Each row of a before or after table is a point. One or more steps were done to the points. Then noise was added and the rows were shuffled. The steps act on columns, c1 being the first. Write out the steps. A step turns or swaps two columns, mirrors them in a line or flattens them onto one, adds a multiple of one to another, or multiplies or shifts one. Angles are multiples of 10 degrees, from the lower column toward the higher: turns from -170 to 170, lines from 10 to 170 but not 90. Use the fewest steps. Two steps may share a column if one is a turn and the other turns, adds or multiplies; they go together, in the order done. Otherwise the lowest column goes first.

Before:
[[ 51 -11  28]
 [-18  14 -34]
 [ 10 -29   7]
 [ 11 -10 -20]
 [ 10 -12  30]
 [  7  55  60]
 [ 41 -20  -9]
 [ 14  -5 -21]
 [ 31  14  -8]
 [ 24 -10  20]
 [-20   6   3]
 [-20  -1  43]]
After (12 x 3):
[[-32  12 -15]
 [ 19  -6  24]
 [-22  -5  11]
 [  4   4 -19]
 [  9 -21   9]
 [ -8  10  33]
 [ 62  38   5]
 [-11 -13  40]
 [-20  -3  15]
 [ 30  -8  11]
 [ 45  -2 -18]
 [ 26  -8  53]]
Steps: swap c1 and c3; multiply c2 by 0.7

Before (9 x 6):
[[ 11   8  15  17 -27  -3]
 [-18  -2   7  10   3   6]
 [  7   8  -6  17  13  -6]
 [ -7   8  11  18   7  13]
 [  8   3 -10 -60 -17 -13]
 [-13  23   8  16 -44   2]
 [  0   3 -13  11  11   1]
 [  5  -3  -8  17   5  19]
 [  0  19   1 -14  -3   9]]
After:
[[ -3  45   0  -1   0 -16]
 [-18   7 -10  42  -4 -45]
 [  9  21  12 -21   5  10]
 [-30  21  14  -8  -7  17]
 [  1  -8  -7 -24  -7   5]
 [ 11   6 -12  -4  -1   9]
 [-43  57   7  -8  19  11]
 [ 12  20  -7  -2  -9  17]
 [  4  -5   9 -11  17   4]]
Steps: turn c1 and c5 by -100 degrees; multiply c2 by 2.5; turn c4 and c6 by 120 degrees

Before, 11 rows:
[[  8 -14 -32 -27   2  60  19 -36  11]
 [ -4  13  26 -21 -22  -4  26 -24  13]
 [-12  55  10  20 -26  -9 -32  30   8]
 [-25  54 -43 -22  18  14  10   1  -4]
 [  0 -13 -14 -17 -39   3  22 -25  32]
 [ -1  47 -19  25  25  -3   0  29  20]
 [-24  39 -24  23  32  -1 -21 -26  33]
 [ 31   6  10 -28  20  30   3 -39  36]
 [-21 -15 -26 -43  -2 -10 -35  20 -35]
 [-31 -18  29  14  -4  12 -31  26  34]
 [ 10   5   5 -17 -30   0  24 -16 -40]]
After, 11 rows:
[[  6  16  55 -27   2  60  20  -3  -2]
 [ -9  -9  15 -21 -19  -5  28  35   1]
 [-12 -42  40  22  33  -1 -22  -3   1]
 [-35 -44 -39  19 -24  -9 -32 -10  -1]
 [ 13  11  36 -17 -39   3  22   5  -2]
 [-26  20  39 -26  21  28   1  34   1]
 [ 33 -10 -43  17  -4   8 -32  11   2]
 [-26 -56  20 -21  17  11   9 -38   3]
 [-11   7  15 -20 -31   2  26  17   0]
 [-34 -32 -22  23  24  -3   3 -32  -1]
 [ 24  -6  -7 -44  -3 -10 -34 -35  -1]]
Steps: turn c1 and c2 by 130 degrees; multiply c8 by 1.3; turn c3 and c8 by 120 degrees; multiply c9 by 0

Before (13 x 14):
[[-15   4 -18 -19 -18 -12 -17   1  -9  -9  -6 -11 -23 -19]
 [ 14  -4   2   9  -6   5 -11   6  -1   1 -12   0 -15   4]
 [ 10  -3 -15   5  -3  -6  -1   5 -17 -18  -3 -19   3  -5]
 [ -9  -9   2   6  -5  10  -2   2  -1  -5   5  -4 -10   7]
 [ 11  -9   3 -17 -14   0   7 -10 -20 -19  -2  -4 -12  11]
 [ -1   5   9 -10  -2  15 -17   0   2 -20 -11  -4   5   2]
 [ 16  11   6   5 -22   7 -14   9   2   3  11   3   0   1]
 [ 13   9  16   5  -1 -10 -17   5 -19 -20  -2   2  -4   7]
 [  0  10 -13 -12   7  -6  -8   3   7  -3  12  -9 -10   2]
 [-16   2 -17  11  -6   2  -3  11 -14  -8  -9   7   2   1]
 [ -6  -1 -15   0  -4  -5  -3 -12   7  10  10  -5   8 -15]
 [-17   8  -4 -13  -1 -14   2  -6 -11   7  -7 -21  -4  -5]
 [ 14  -2   5 -15 -10  -2   2   6   7   0   4  -6 -17 -15]]
After (13 x 14):
[[ 11 -15   3 -17  -8   3   6 -15 -20  18  12  -4  -2  15]
 [ 14 -16   5 -15   7   2  -2  -9   7  -1  13  -6   7 -19]
 [ 14 -15   2   9   7  -5   2  -5  -1   0 -48   0   4   5]
 [ 10   1 -15   5   6   9   1  -2 -16  16  -8 -20  -4  -6]
 [ -9 -13   2   6   2  -8  -6  -4  -1   7   5  -4  -3   9]
 [ -1   7   9 -10   0 -11  -2  -2   2  23 -60  -3   2   3]
 [-17   1  -4 -13  -6  13   6  -2 -11 -10  -9 -21   9  -7]
 [ 13   1  16   5   5  13 -10   0 -19  18 -43   1  10   9]
 [-16   3 -17  11  11   0   5  -5 -14   8 -24   7   1   2]
 [ 16   6   7   5  13  -8 -17 -20   2  -2 -11   3  10   1]
 [-15 -18 -18 -19   4  14  -6 -18  -9   7 -50 -11  15 -25]
 [  0  -4 -13 -13   2   6 -15   7   7   2   5  -9  14   3]
 [ -6   6 -15  -1 -11   4  -9  -5   7 -10  12  -5  -5 -19]]
Steps: mirror c2 and c13 in the line at 30 degrees; mirror c5 and c8 in the line at 50 degrees; turn c6 and c10 by 170 degrees; turn c7 and c11 by 50 degrees; multiply c11 by 3; multiply c14 by 1.3

Before (11 x 20):
[[ -7   9   7   7   2   5 -12   5   4  -6   9   5  -1  -9   2 -27   4   8
   -7   6]
 [  0   7   3  -9   7   6 -10  13 -19 -13  18   5   5  -9  -6   5   7   8
   -3  11]
 [-12  10  -2 -12   8   4  -1  -2 -15 -20 -10  -3  -7  -1   3  -8  11   8
    2 -25]
 [-12   4   6 -14  -4   8  -7  -8   9  -5   7   2   0  -5  21   3 -13 -21
   -6   1]
 [ -6   7 -15  -1 -11 -13  11  -7  -9 -25  10   3   5  15  -7   6   7   1
   -4  11]
 [ -1  -6   7  -3   4   6 -12   6 -11  -1  14  10   7   3  -6   7   0   0
   -8   2]
 [-15  -5 -30   7   3   5  -8  -5 -16   0   2 -18  -2  -6   1  -1 -11  10
    2   6]
 [ 19   8  -5  11   0   4   1  10  11  -3  17 -11  -9  37  10 -18  -2 -12
   13   0]
 [ -5   1   2  10   2  -4  13   7 -19  -4  10  12  -3  -5   2   4 -13 -18
   -7  12]
 [-15   0  -1   7  -9 -18 -11  -4 -18  -3  16  13  -1   9  21  -6   5   2
   -3  13]
 [ -3   1   7   7 -26  -1 -10   1  -5 -15 -13 -14  -1  -9  -3  -7  -8   4
   13 -30]]
After:
[[  5 -14   2  10   2  -4  21   7 -19  -4  10  12  -3  -5   2   4 -13 -18
   33  24]
 [ 12  -7   6 -14  -4   8 -11  -8  10  -5   7   2   0  -5  21   3 -13 -21
   34   2]
 [ 15  -8 -30   7   3   5 -13  -5 -16   0   2 -18  -2  -6   1  -1 -11  10
   42  12]
 [  7  -5   7   7   2   5 -19   5   4  -6   9   5  -1  -9   2 -27   4   8
   33  12]
 [ 15 -24  -1   7  -9 -18 -17  -4 -18  -3  16  13  -1   9  21  -6   5   2
   37  26]
 [  0 -20   3  -8   7   6 -16  13 -19 -13  18   5   5  -9  -6   5   7   8
   37  22]
 [-19 -17  -5  11   0   4   1  10  11  -3  17 -11  -9  37  10 -18  -2 -12
   53   0]
 [  3  21   7   7 -26  -1 -16   1  -5 -15 -13 -14  -1  -9  -3  -7  -8   4
   53 -60]
 [  6  -8 -15  -1 -11 -13  18  -7  -9 -25  10   3   5  15  -7   6   6   1
   36  23]
 [ 12  25  -2 -12   8   4  -1  -2 -15 -20 -10  -3  -7  -1   3  -8  11   8
   42 -50]
 [  1 -27   7  -3   3   6 -19   6 -11  -1  14  10   7   3  -6   7   0   0
   32   4]]
Steps: multiply c1 by -1; add -1.5 times c11 to c2; multiply c7 by 1.6; shift c19 by 40; multiply c20 by 2
